Rows are points. Two turns around zero, p and q, are shown by what they do to some points. Where does a point land after both, in the order given? Backwards means that the second turn is done in reverse. Each puzzle has new turns, and all numbers are rounded.
In the rows, zero is written as 128.

Turn p:
[140 178] -> [174 152]
[121  62] -> [73 90]
[148 144] -> [153 123]
[ 91 105] -> [ 86 141]
[141 151] -> [154 133]
Turn q:
[134 126] -> [132 133]
[153 133] -> [134 153]
[ 67 158] -> [75 85]
[142 157] -> [107 153]
[144  67] -> [190 117]
Where do these land?
q, then p: [120 101] -> [128 100]
p, then q: [171 151] -> [163 162]
p, then q: [177 102] -> [182 117]
q, then p: [ 89 142] -> [ 87 131]
p, then q: [ 83 145] -> [ 80 132]

Turn p:
[ 94  45 113] -> [164  45 119]
[124 129 151] -> [118 125 149]
[141 169 121] -> [112 167 118]
[120 155  86] -> [117 145  81]
[154  94 139] -> [165 120 151]
[135 176 158] -> [ 92 166 150]
Turn q:
[140 176 166] -> [128 187 109]
[123  65 110] -> [102  70 146]
[106 168 121] -> [165 144 105]
[121  71 150] -> [ 78  93 122]
[120 113  94] -> [145  97 142]
[157 175 127] -> [150 176 143]
Where do these land?
q, then p: [130 100 159] -> [106  97 110]
p, then q: [114 127 104] -> [141 108 142]
p, then q backwards: [100  87  74] -> [ 56 120 116]
q, then p: [124 190 138] -> [125 188 109]
q, then p: [173 136 165] -> [ 70 136 127]

Turn p:
[109 122 154 168] -> [103 164 123 101]
[118  92 141 129] -> [101 114 138 104]
[105 123  86 137] -> [110 115  87 144]
[112 207 123  87] -> [212 133  95 134]
[195  96 137 119] -> [114 114 195 156]
Turn q:
[169 118 160 117] -> [147  94 152  99]
[159 126  95 178] -> [101  87  81 132]
[125 134 173 120] -> [142 120 171 135]
[ 86 132 131  76] -> [150 188 149 127]
[126 109  69 162] -> [ 85 131  72 125]
[ 65 109 101 123] -> [ 93 189 123 140]
[166 168 167 120] -> [178  88 148 138]
Where do these land?
q, then p: [181 120 152  88] -> [144  88 185 130]
q, then p backwards: [129 117 139 191] -> [138  78  89 129]
q, then p: [124 105  97  88] -> [177 113 117 147]
p, then q: [145 117  85 114] -> [ 80 116 125 128]
p, then q: [113 142 168 112] -> [168 125 134 103]
p, then q: [ 99 140 190 134] -> [194 145 135 114]
p, then q backwards: [105 155  65 168] -> [103 160  63 160]

Turn p:
[ 97 100 165 136 133 165] -> [132 125 164 147 158 172]
[180  85 128 148 163 123] -> [128 204 133 110 137 126]
[118 161  63 109 114 112] -> [130  87 119  91  92  86]
[134 105 174 134 155  75] -> [ 85 173 130 175 135 117]
[ 63 129 137 122 119 171] -> [131  73 168 134 141 166]
[127 164  98 203 112 147] -> [110 102  86  67 170 141]
[128 176 113 121 102 163] -> [156  84  98 110 115 147]
[173 107 151  83 177 100] -> [126 196 135 160  78 122]
[131 125 122  96  77  96] -> [154 108 120 158 126  76]
Turn q:
[142 188 147 152 177 115] -> [123 136 201 164 104 126]
[135 108 157 151  76 111] -> [152  88 102 128 125 172]
[101  84  80 147 100 157] -> [ 76 123  69 109 144 134]
[ 66 155 124 125 123 110] -> [119  96 119 172 136  85]
[128  92 151 109 130  92] -> [173 145  98 141 119 134]
[159 108 105  85 163 212] -> [105 191 147  63 180 116]
[165 163 132 128 128  98] -> [148 117 163 120  87 129]
Where do these land?
q, then p: [ 81 143 101 119 110 160] -> [ 81 133 171 130 119 105]
p, then q: [ 71 131 135 158 135 104] -> [124 147  98 179 158 123]
q, then p backwards: [171 135 100 131 155 146] -> [132 108 103 133 180 128]
p, then q: [114 186 185 159 131  63] -> [ 43 120  80 173 122 109]
p, then q: [166 121 109 115 172 145] -> [144  87 155  97 139 106]
q, then p backwards: [153  97  84  79 102  87] -> [187 167  72 115 122 125]
p, then q: [100  75 189 135 132 163] -> [110 152 186 157 167 172]
p, then q: [138 149 102  83 114 118] -> [146 104  99 103  98 146]
q, then p: [159 116 147 173 101 166] -> [158 122 169 123 120 182]
